Every row gives one point. The points of each table are mixes of a few directions, plus a little noise. Count the directions of each table, and those that both share. Where both have some left over, give the other angles between the two spaces (their principal angles), to ten degrees, smallest first.

First:
[[  2   7   4]
 [  5  23  15]
 [ -1  -3  -3]
 [  1   6   4]
 [-15 -60 -40]
 [ -2  -9  -6]
 [  9  36  25]]
Second (7 x 3):
[[ 26  -2  12]
 [-36   4 -18]
 [ 29  -3  14]
 [-23   3 -12]
 [-44   4 -22]
 [ 33  -3  16]
 [ 17  -2   8]]
Directions: first 1, second 1, shared 0; angles 70

First, 5 rows:
[[ 16 -22  37 -12]
 [  7 -10  16  -5]
 [-14  18 -31  10]
 [-26  35 -60  19]
 [ 17 -23  38 -12]]
Second, 7 rows:
[[ 60  40  21 -32]
 [  7  23   9  -9]
 [-26   0  -3   8]
 [-41  -5  -5  15]
 [ 43 -10   1 -10]
 [ 11 -13  -3   1]
 [-53 -34 -17  28]]
Directions: first 1, second 2, shared 0; angles 60

First, 7 rows:
[[ -9   7 -28 -14  -9 -19  17  22]
 [-17 -32  11 -23   9  -4 -11  -1]
 [ 14  28 -14  17  -8  -1  13   5]
 [ 46  30  40  60   5  42 -18 -41]
 [-33 -56  18 -44  15  -7 -19  -2]
 [ -8  -2  -9  -9  -1  -8   4   9]
 [ 11  27 -19  13 -10  -3  15  10]]
Second, 8 rows:
[[ 16  16  13  -7 -31  49   8   2]
 [-13   7   8 -30  -1 -19 -17 -34]
 [ 10  -5  -7  13 -11  28  12  19]
 [ -5  -8 -30  39   5 -16 -43  20]
 [  8  25  25  15  28 -33   5  11]
 [ 12  23  22  21  23 -22   7  18]
 [-32 -40 -19 -49   9 -26  12 -44]
 [  4 -17 -13  -2 -22  40  16   8]]
Directions: first 2, second 4, shared 0; angles 40, 70

First, 9 rows:
[[ -4  25   8 -20  10  11  20  -1  10]
 [-33 -19 -16  -4 -50  -7  -1 -12  -4]
 [ 19 -37  52  46 -60 -25  54  -6 -46]
 [  2 -19 -17  10   3  16 -17  -6  26]
 [-26  42 -23 -47  25   6 -15   4  11]
 [ 16 -13  -2  17  13   4 -12   2   8]
 [ -1  21   0 -14  16 -17 -10  11 -21]
 [ -7   6  -1  -7  -6 -18  -5   5 -22]
 [ 33  -5  -1  18  46  29 -12   2  37]]
Second:
[[ 46  15  31  19  46 -17   5  20 -28]
 [ 43  29  34   6  53 -18   7  22 -31]
 [-22 -23 -20   1 -32  10  -7 -15  18]
 [-39 -23 -30  -9 -47  16  -7 -21  27]
 [ -2  -3  -2   1  -5   0  -1  -1   2]
 [ 35  36  31  -1  52 -15   9  21 -29]
 [-12 -33 -16  15 -31   8  -9 -12  16]
 [-29   5 -17 -21 -20   8   2  -9  13]
 [-17   0 -12 -12 -15   5  -1  -7  10]]
Directions: first 4, second 2, shared 2

First (9 x 12):
[[ -4   6  16  -6  -7  -1  40  19  25 -29   8  -9]
 [ 18  -8 -10 -13  -8  22 -16  11 -15  15 -12 -29]
 [ 33  15  14  26  -8  -1  -3 -12  14  22  10   5]
 [-10 -24 -11 -20   9 -14 -15 -19 -12  38 -12  11]
 [ 11   4   0   5  -1   0  39  14  16 -24  -3  -7]
 [-50   6 -10 -11   7  12 -18  18 -19 -53   5   0]
 [ 13   0 -17  11   6   2  -1  -1 -12  -3 -12  -1]
 [-33 -31 -14 -38  10 -11 -25 -14 -20  34 -12   8]
 [ 21  33  30  44  -7  -8  -2 -15  26   2  28  24]]
Second, 11 rows:
[[ 29  -8   5  17 -24 -12   5  -6  14  17 -17  -7]
 [-50   0  -4 -17  32 -11  -7 -12 -13 -10  16  33]
 [  2  31   2  12  19  20  14  13   0 -34  23   1]
 [ 35  15  11  60 -18 -25  12 -18  24  -4  -2  24]
 [-17 -40 -31 -30  -6  -3 -22   3 -28  12 -38 -17]
 [ 11 -24 -14 -36   9   1  43  14   3  10 -18 -23]
 [-15  11   6  11  -1   2 -27  -6  -5  -6  12  12]
 [-13 -18  -9 -36  11   2  13   6  -5  10  -6  -9]
 [  7  12   4   4  -7  19 -14   9  -4  -7   7 -14]
 [ -5  -8  21  -7  -4 -26   6 -20  22  33   9  20]
 [ 15  28   9  20 -11  32 -25  15  -7 -22  16 -19]]
Directions: first 5, second 5, shared 4; angles 50
